Each point is reached from the start by the listed moves, each made once or not at all, plus a little noise. Is the number of moves made odd or even? Then give how often each move was made.
(in the rows, 128 means zero)

Moves:
(1): [155 198 110 147]
(2): [118 135 172 149]
(3): [171 113 140 121]
Start: [166 105 157  85]
Points:
[238 161 156  96] => even (1, 0, 1)
[189 177 180 125] => even (1, 1, 0)
[166 106 156  84] => even (0, 0, 0)

Moves:
(1): [130 155 162 157 119 140 166 135 122]
(2): [105 121 131 107 112 119 148 137 142]
(3): [201  78 138 149 134 191 106 121 189]
(4): [138 119 142 119 102 111 118 147 115]
(5): [134 122 118 210  98 106 158 116 123]
(6): [101 128 140 119 130 184  79 162  97]
(7): [139  80 140 127 119 165 140  89 110]
(8): [166 105 102 122 130 176 124 137 108]
(9): [165 135 109 125  91 158 126 105 116]
Start: [124 132 133 164 118 129 121 113 161]
Points:
[155 104  94 204  44 227 117 131 108] => odd (0, 1, 0, 0, 1, 1, 0, 1, 1)
[130  79 142 165 108 165 132  74 141] => odd (0, 0, 0, 0, 0, 0, 1, 0, 0)
[133 127 120 249  91 105 150 101 156] => odd (0, 0, 0, 0, 1, 0, 0, 0, 0)
[ 83 115 165 129  78 159  82 175 127] => odd (0, 1, 0, 1, 0, 1, 0, 0, 0)
[ 94  65 172 126  69 198  94 132 115] => even (0, 1, 0, 1, 0, 1, 1, 0, 0)
[148  77 128 140  52 185 148  60 145] => odd (0, 1, 0, 0, 0, 0, 1, 0, 1)
[109  91 158 156 108 223  90 110 114] => even (0, 0, 0, 0, 0, 1, 1, 0, 0)

Moves:
(1): [148 132 121 118 126 114 136 142 153 112 114 124 126 115 139 121 132 134
 136]
(2): [ 93 102 157 120 146 127 133 125 148 127 120 107 119 134 150 113 133 124
 124]
(3): [148 115 138 136 116 133 122 113 135 117 126 109 145 126 130 150 113 130
 145]
(4): [145 129 117 153 119 100 106 120 146 129 145 124 135 131 144 111 136  95
  89]
(5): [129 125 145 139 157 137 133 141 126 102 124 125 127 144 115 124 123 140
 150]
(6): [138 109 132 152 119 154 112  99 130 130 105 109 124 115 129 149 123 121
 120]
(7): [ 99 135 126 158 138 124 163 133 106 136  98 141 147 140 123 145 131 102
 124]
(8): [122 138 131 126 111 143 131 118 120 109 120 145 171 149 112  90 124 117
 109]
(9): [123 137 152 100 114 142 147 131 103  96 119 165 121 110  92 143 139 144
  98]
(10): [113 122 130 139 130 118 108 124 113 134 151 116 145 137 114 131 144 150
 117]
(11): [127 154  88 181 149 102 133 138 140 112 139 141 129 141 108 154 123 147
 125]
(12): [149 141 118 119 118 136 141 135 120 107 147 116 155 144 131 112 117 122
 120]
(13): [129 146 145 131 142 140 117 130 127 139 119 138 109 140 145 102 127 161
 133]
(14): [115 115 100 103 141 105 147 116 135 156 114 133 152 143 126 134 148 139
 111]
(15): [130 122 141 131 126 141 140 106 135 111 117 157 117 109 120  99 124 145
 116]
(16): [102 152 137  82 120 111 143 136  78  98 132  96 107 135 144 165 133 140
 155]
(17): [129 125 119 118 121 141 132 133 113 106 121 126 166 144 140 118 114 115
 131]
(18): [123 152 133 123 119 110 127  97 108 114 122 102 116 105 143 121  93 145
 103]
Start: [120 122 129 132 124 112 153 129 143 126 128 124 134 109 136 135 158 123
 135]
Points:
[ 98 136 150 156 119  66 187  52 152  79  84 102 235 146 176  28 140 152
  27] => even (1, 1, 1, 1, 0, 0, 1, 1, 0, 1, 0, 1, 1, 1, 1, 0, 0, 1)
[ 80 157  99 203 182  69 187 146 101  84 105 182 212 186  91 144 187 166
  62] => odd (0, 0, 0, 1, 1, 0, 1, 0, 1, 1, 1, 0, 1, 1, 0, 0, 1, 0)
[126 132 169 125 114  94 137  87  91  35 104   7 127  91 153 199 123 189
 166] => odd (1, 0, 1, 0, 1, 1, 0, 0, 0, 1, 0, 0, 0, 0, 0, 1, 0, 1)
[ 86 163 145 100  99  62 191 113  77  72  88 136 213 155 124 147 202 155
  73] => even (1, 0, 1, 1, 0, 0, 1, 1, 1, 1, 0, 0, 1, 1, 0, 1, 0, 0)

Moves:
(1): [123 134 122 145 142 119 109 111 118 132 136 127 140 139 123 137 133 142
 124 128 120 132 130 148 122 131]
(2): [127 116 147 111 117 145 121 134 146 108 124 158 129 113  98 105 114 111
 129 151  96 137 112 148 115 126]
(3): [145 128 147 145 120 121 100 102  98 122 127 134  97 101 121 154 101 128
  88 148 143 127 124 111 141 127]
(4): [152 121 126 138 113 104 114 125 118 150 131 114 148 114 127 137 140 137
 111 150 123 125 159 123 129 135]
(5): [119 144 130 155 163 119 144  93 122 126 164 146 128 114 107 118 133 117
 142 128 122 106 132 113 120 101]
(6): [127 151 119 115 120 161 117 155 129 152 135 139 136 146 120 130 146 118
 129 126 131 124 146 123 134 142]
(7): [118 123 164 135 124 116 113 124 117 116 136 137 114  89 102 138 117 144
  99 131 130 113 105 105 139 137]
(8): [126 117 116 117 127 125 139 147 124 127 130 143 118 110 113 128 136 116
 126 131 131 120 119 127 124 136]
(9): [113 105 131 138 130 138 133 103 130 144 116 165 122 141 125 140 102  96
 106 125 119 143 166 106 135 124]
(10): [122 121 131 140 152 127 138 108 134 133 102 140 128 140 125 133 125 145
 132  91 117  97 125 151 145 142]
(11): [133 157 149 129 128 116 138 124 147 134 119 123 128 141 106 133 142 133
 108 143 146 127 120 108 107 118]
(12): [121 117 145 137 119 163 125 120 134 117 139 144 115 145 137 146 131 110
 125 122 128 135 154 114 134 134]
(13): [113 109 105 147 152 118 117 126 143 149 127 125 143 128 116 120 112 118
 150 120 108 106 123 113 123 137]
(14): [131 119 101 111 120 132 119 116 139 121 138 133 129 122 120 157  98 114
 129 122 137 139 143 117 142 120]
(15): [111 123 121 118 108 132 147 124 126 137 136 128 121 136 128 145 150 129
 130 129 122 119 127 119 140 129]
(16): [142 117 114 136 119 124 125 139 135 149 119 119 146 109 136 138 140 133
 125 128 129 127 130 128 139 151]
(17): [139 133 128 153 122 126 126 123 133 131 118 126 135 118 127 123 111 119
 113 145 139 123 148 122 112 110]
(18): [125 137 171 131 143 143 110 146 110 172 132 130 142 169 127 148 111 114
 138 102 176  94 118 130 165 120]
(19): [167 141 123 113 145 106 133 151 132  88 109 131 149 104 121  97 134 124
 112 144 140 130  93 136 151 130]
(20): [128 134 137 125 120 116 120 119 130 108  97 145 107 122 136 138 152 115
 133 117 109 117 119 139 152 132]
(21): [120 147 117 131 138 121 141 122 126 132 118 135 159 144 105 123 141 143
 142 142 117 139 143 133 119 145]
(22): [125 119 132 137 126 117 118 137 141 129 120 107 108 141 105 110 123 110
 122 119 114 158 123 137 121 140]
(23): [136 131 126 112 111 165 109 126 101 120 153 115 112 135 135 113 143 166
 150 116 140 154 125 119 127 105]
(24): [109 140 105 143 159 140 106 129 117 135 115 114 119 139 119 139 125 104
 139 128  96 131 127 118 109 111]
Start: [139 149 117 134 131 124 132 117 123 136 147 135 143 133 147 138 132 146
 118 151 143 131 131 130 128 137]
Points:
[149 174 172 150 145 111  84 125 129 192  85 178 114 184  71 176 122  49
  61 137 174  94 112  72 217 158] => even (0, 0, 1, 0, 0, 1, 0, 0, 1, 0, 1, 0, 1, 0, 1, 0, 0, 1, 1, 1, 0, 1, 0, 0)
[189 120 118 208 162  97  99  83 108 120 136 176 148  28  85 126 169 151
  98 137 121  50 126  83 187 151] => even (0, 0, 0, 1, 1, 0, 1, 1, 0, 1, 0, 1, 1, 0, 0, 1, 1, 0, 1, 1, 0, 0, 1, 0)
[145 181 106 152 202  94 137  96 156 178 165 182 249 147  21 150 134 120
 140 180 144  79  98 120 162 136] => odd (1, 1, 0, 0, 1, 0, 0, 0, 0, 0, 1, 0, 1, 1, 1, 1, 0, 1, 1, 0, 1, 0, 0, 0)
[138 193  83 185 156 163  42  93  69 194 165 139 150 169  62 183 170 151
 100 195 115 139 191  59  91 148] => odd (1, 0, 1, 1, 0, 1, 0, 1, 0, 0, 1, 1, 1, 0, 0, 0, 0, 0, 0, 0, 1, 0, 1, 1)

Moves:
(1): [123 131 128 135 130 132 127 127 125 139 136 120 119 110 125 118 121 139
 126 132 119 133 133 114]
(2): [141 129 122 140 143 144 141 127 142 149 140 141 145 145 109 124 129 124
 133 134 119 118  95 154]
(3): [130 116 130 136 107 131 121 129 133 125 121 128 139 100 141 138 122 132
 122 124 131 138 137 142]
(4): [113 123 144 134 111 125 143 142 109 136 129 142 114 121 114 124 124 124
 120 140 123 131 137 148]
(5): [126 128 133 115 138 133 106 126 131 134 121 136 125 119 118 132 132 120
 127 114 131 134 125 127]
(6): [144 114 140 147 124 145 126 152  99 117 132 139 118 128 121 132 126 146
 137 121  94 100 103 133]
(7): [108 134 115 133 136 152 144 119 126 116 131 144 139 123 112 135 127 130
 113 113 122 130 130 113]
(8): [121 128 129 115 150 139 117 127 136 131 149 136 134 144 131 130 114 133
 127 108 119 139 132 126]
(9): [133 134 140 149 138 129 138 113 154 132 144 128 116 102 122 126 116 123
 113 144 119 133 110 135]
(10): [124 103 139 119 128 133 134 124 117 142 129 101 123 127 125 135 152 137
 109 114 129 133 138 107]
(11): [147 150 143 154 132 127 123 132 116 118 110 115 139 131 140 136 102 117
 128 146 137 126 134 122]
(12): [125 135 133 122 131 158 132 124 116 143 136 107 107 118 124 139 128 107
 132 132 112 111 127 104]
(13): [140 116 125 129 139 118 135 125 143 131 135 119 128 132 114 120 123 130
 119 128 124  97 132 130]
(14): [120 140 135 110 120 137 132 125 126 142 122 115 120 131 138 135 143 131
 125 123 142 120 121 140]
(15): [130 132 138 115 132 138 111 132 125 112 132 133 142 118 122 122 129 133
 134 124 157 140 131 127]
(16): [142 123 130 123 132 110 126 137 119 133 122 129 137 126 123 156 132 126
 140 130 124 121 110 106]
(17): [105 124 139 112 117 110 126 129 132 130 113 127 124 136  99 126 126 121
 159 141 141 129 124 121]
(18): [150 135 135 132 105 131 125 138 110 130 122 114 134 121 116 135  92 136
 130 121 129 156 116 126]
(19): [122 149 136 123 131 148 146 141 136 118 131 124 143 115 127 107 143 127
 140 130 121 138 131 115]
(20): [120 127 138 112 131 137 115 122 131 118 119 145 124 140 142 127 129 118
 111 141 114 118 132 120]
(21): [116 117 121 138 122 107 155  98 133 144 133 142 119 117 130 134 117 127
 131 122 120 121 126 117]
(22): [145 130 130 126 134 127 143 137 130 130 124 124 116 135 127 126 114 138
 136 129 132 141 142 142]
(23): [135 131 118 119 145 121 126 108 117 112 130 112 132 142 141 130 132 134
 141 119 113 137 135 134]
(24): [109 115 144 114 130 121 144 135 107 140  99 123 114 142 141 116 114 115
 139 138 116 125 105 115]
Start: [164 134 122 124 125 118 118  97 118 148 143 120 123 124 139 118  99 126
 128 107 132 123 130 130]
Points:
[150 111 168 105 164 206 154 125  67 183 165 111 117  92  57 148 102 144
 171  70  42 135 107  95] => odd (1, 1, 1, 1, 1, 1, 1, 1, 0, 1, 0, 1, 0, 0, 0, 1, 1, 0, 1, 0, 0, 1, 1, 0)
[184 156 182 159 159 201 144 102  79 193 186  93 136  74  65 162  29 119
  98 110 106 155  84  76] => even (1, 1, 0, 1, 0, 0, 1, 1, 1, 1, 1, 1, 0, 0, 1, 1, 0, 1, 0, 0, 0, 0, 0, 0)
[156 127 172 149 161 226 142 113  59 166 163 139 112 148 105 148  78 110
  90 106  49  77 104 105] => odd (0, 1, 0, 1, 0, 1, 1, 1, 0, 1, 1, 1, 0, 0, 0, 0, 0, 0, 0, 1, 0, 0, 0, 0)
[145 141 185  67 148 135 131  47  94 214 120  99  88 100  98 145  47  88
 179 129  97 127  26  76] => even (1, 1, 0, 0, 1, 0, 0, 0, 1, 0, 0, 1, 0, 1, 1, 1, 1, 1, 0, 1, 1, 0, 1, 1)
[183 153 197 101 102 157 151  87  47 192 105  54  93  56 150 170  62 120
 126 103  89 161 152  72] => odd (1, 0, 1, 1, 1, 0, 0, 0, 0, 1, 1, 1, 0, 1, 0, 1, 0, 1, 1, 1, 1, 1, 1, 0)
[171 132 195 144 136 107 160  97  91 186 109 132 114 119 105 144  54 107
 189 149 120  75   7 118] => even (0, 1, 0, 0, 0, 1, 0, 0, 1, 0, 1, 0, 0, 1, 1, 1, 1, 0, 0, 0, 1, 0, 0, 1)
[120 134 140  86 124 137 113  68 113 131 147 168 142 127  97 130  37 130
 138  80 138 160 125  83] => odd (0, 0, 0, 0, 0, 0, 1, 1, 0, 0, 0, 0, 0, 0, 1, 0, 1, 1, 0, 1, 1, 0, 0, 0)
[139 164 183  61 121 207  98 121  82 182 131  75 120  63 145 110  56 119
 151  71 129 175 107  86] => even (1, 0, 1, 0, 1, 0, 0, 1, 0, 0, 0, 1, 0, 1, 1, 0, 0, 1, 1, 0, 0, 0, 0, 1)
[158 104 114 106 157 102 129  47 138 153 143 151 174 103  68 155  87 121
 171  76 135 108  95 120] => even (0, 1, 1, 0, 1, 0, 1, 0, 0, 0, 0, 0, 1, 0, 1, 1, 1, 0, 0, 0, 1, 0, 1, 0)
[248  91 148 186 125 109 148  85  63 179 144  73 148  94 117 169  40 167
 136  90  62  94  80 104] => odd (1, 1, 1, 0, 0, 1, 0, 0, 0, 1, 1, 0, 1, 0, 0, 1, 0, 1, 0, 0, 1, 0, 1, 0)
[175 137 224 115 140 193 132 118  62 199 135  63 101 131  91 135  34 112
 160 117 110 116  28 103] => even (0, 1, 0, 0, 0, 1, 0, 1, 1, 1, 1, 1, 0, 1, 1, 0, 1, 1, 0, 0, 0, 0, 0, 1)

Moves:
(1): [127 127 125 130 140 121 124 116 127 126 116 126 127 140 124 126 133 130
 117 124 124 131 124 140 126]
(2): [117 120 143 113 130 140 132 126 127 138 143 122 148 148 105 139 137 131
 127 116 124 135 137 116 108]
(3): [133 127 125 137 123 122 126 120 131 123 126 117 136 128 119 115 140 125
 132 127 120 125 123 119 129]
(4): [123 129 131 123 124 124 137 127 135 131 130 128 130 115 132 130 126 118
 124 133 127 131 130 131 119]
(5): [121 125 138 127 122 144 127 122 127 135 127 106 113 131 142 105 136 129
 129 134 128 133 127 126 116]
(6): [122 111 127 127 133 123 133 134 133 127 131 122 123 134 131 116 138 135
 132 126 128 121 143 117 118]
(7): [123 128 147 128 133 113 134 123 138 125 128 125 115 123 138 137 126 115
 144 134 142 139 116 133 133]
(8): [123 125 123 131 120 121 128 128 127 134 128 125 130 132 132 135 122 133
 119 134 127 133 132 123 138]
(9): [130 128 129 146 128 131 132 145 122 123 130 126 122 144 123 122 113 115
 152 119 136 124 151 129 134]
(10): [142 119 122 131 143 138 126 134 132 124 129 136 138 129 128 133 117 132
 118 120 125 139 120 120 119]
(11): [139 130 135 132 119 125 130 133 130 132 140 112 116 119 129 122 133 125
 122 126 132 131 131 143 144]
(12): [125 129 138 124 127 140 123 128 123 141 120 138 119 127 142 117 129 122
 117 118 135 127 120 124 132]
(13): [122 118 132 128 124 128 131 120 122 125 129 121 125 127 138 122 123 132
 138 126 123 128 123 133 128]
(14): [134 121 129 133 126 123 127 113 124 131 124 119 115 129 124 130 123 133
 129 128 130 117 136 126 124]
(15): [130 139 121 125 134 136 126 131 130 125 118 112 120 142 125 137 122 128
 117 121 128 118 119 124 129]
(16): [141 134 120 135 121 128 138 114 115 133 122 123 132 140 143 143 128 114
 137 140 133 124 120 136 119]
(17): [125 138 135 129 130 125 121 129 123 137 126 127 120 122 134 128 130 127
 127 131 118 125 132 128 125]
(18): [124 129 134 128 118 109 115 139 146 130 127 142 140 121 130 110 115 126
 133 134 132 123 132 132 128]
(19): [126 129 136 133 129 133 132 133 116 126 136 130 139 120 132 118 126 126
 121 131 126 127 128 122 130]
(20): [130 134 133 130 135 122 128 113 138 127 132 132 134 118 132 125 126 131
 128 115 125 123 146 129 127]
(21): [117 123 127 136 130 138 122 131 124 124 133 124 138 117 126 139 139 126
 123 127 136 134 126 135 133]
(22): [110 125 131 126 114 132 116 122 120 124 147 121 132 140 126 124 126 114
 119 124 143 132 119 126 123]
(23): [121 127 122 135 139 139 120 133 134 134 127 127 126 131 114 124 127 119
 122 135 126 124 118 126 131]
(24): [132 117 133 120 134 145 110 135 128 119 125 122 118 124 136 123 121 123
 133 136 132 131 132 119 138]
Start: [134 146 130 120 138 124 120 146 128 117 133 110 133 128 122 120 135 125
 136 118 116 136 115 119 132]
Points:
[126 136 170 140 130 174  87 130 104 135 143  31  95 145 180  85 120  67
 112 138 136 154  55 100 149] => odd (0, 0, 1, 0, 1, 0, 1, 1, 0, 1, 1, 1, 1, 0, 1, 1, 1, 0, 1, 0, 0, 1, 1, 1)
[139 134 174 128 143 170  94 115 113 144 170  72 144 127 129 100 131  75
 101 106 121 135 114  93 109] => even (0, 1, 1, 1, 0, 0, 0, 0, 0, 1, 1, 1, 0, 1, 0, 1, 1, 0, 1, 1, 0, 1, 1, 1)
[ 91  97 189 147 131 139  74 140 142 129 167  32 119 145 121  81 118  73
 143 121 138 169 120 119 124] => even (1, 1, 1, 1, 1, 0, 1, 1, 1, 1, 1, 0, 1, 1, 0, 0, 1, 1, 0, 0, 1, 1, 1, 1)
[139 138 161 148 106 119 133 152 113 124 163  80 168 153 118  86 127  95
 174 113 119 129 135 125 130] => even (0, 1, 1, 0, 0, 0, 0, 0, 1, 0, 1, 0, 1, 0, 0, 1, 0, 1, 1, 0, 0, 0, 0, 0)
[ 93  98 197 108 123 147 107 108 117 132 155   7  93 160 151  68 148  96
 109 109 138 147 106  92 118] => even (1, 1, 1, 1, 1, 1, 1, 1, 0, 0, 1, 1, 1, 1, 1, 0, 0, 0, 1, 0, 0, 1, 0, 1)
[139 134 142 139 151 134  88 145 130 128 135 116 154 114 162 103  90 106
 135 139 103 133 118 106 136] => even (0, 0, 0, 0, 0, 0, 0, 1, 0, 1, 0, 0, 1, 0, 0, 1, 1, 1, 1, 1, 0, 0, 1, 1)
[103 115 155 116 149 102 113 121 159 128 144 102 163 127 103 111 149 130
 125  97 116 126 164 120  92] => even (1, 1, 0, 1, 0, 1, 0, 0, 0, 0, 0, 0, 0, 1, 0, 0, 0, 1, 0, 1, 1, 0, 0, 0)
[ 95 136 161 114 176 147  79 148 142 140 148 110 163 164 110  83 125 109
  79  78 114 127 116  89  93] => even (1, 1, 0, 0, 0, 1, 0, 0, 0, 1, 0, 1, 0, 0, 1, 0, 1, 1, 1, 1, 0, 1, 1, 0)
[129 129 161 128 167 116  92 119 153 116 104  83 129 117 182 102 128  90
 136 111 123 138 102 118 116] => odd (1, 0, 1, 1, 0, 1, 1, 0, 0, 1, 0, 1, 1, 0, 1, 1, 1, 1, 0, 1, 1, 0, 0, 1)
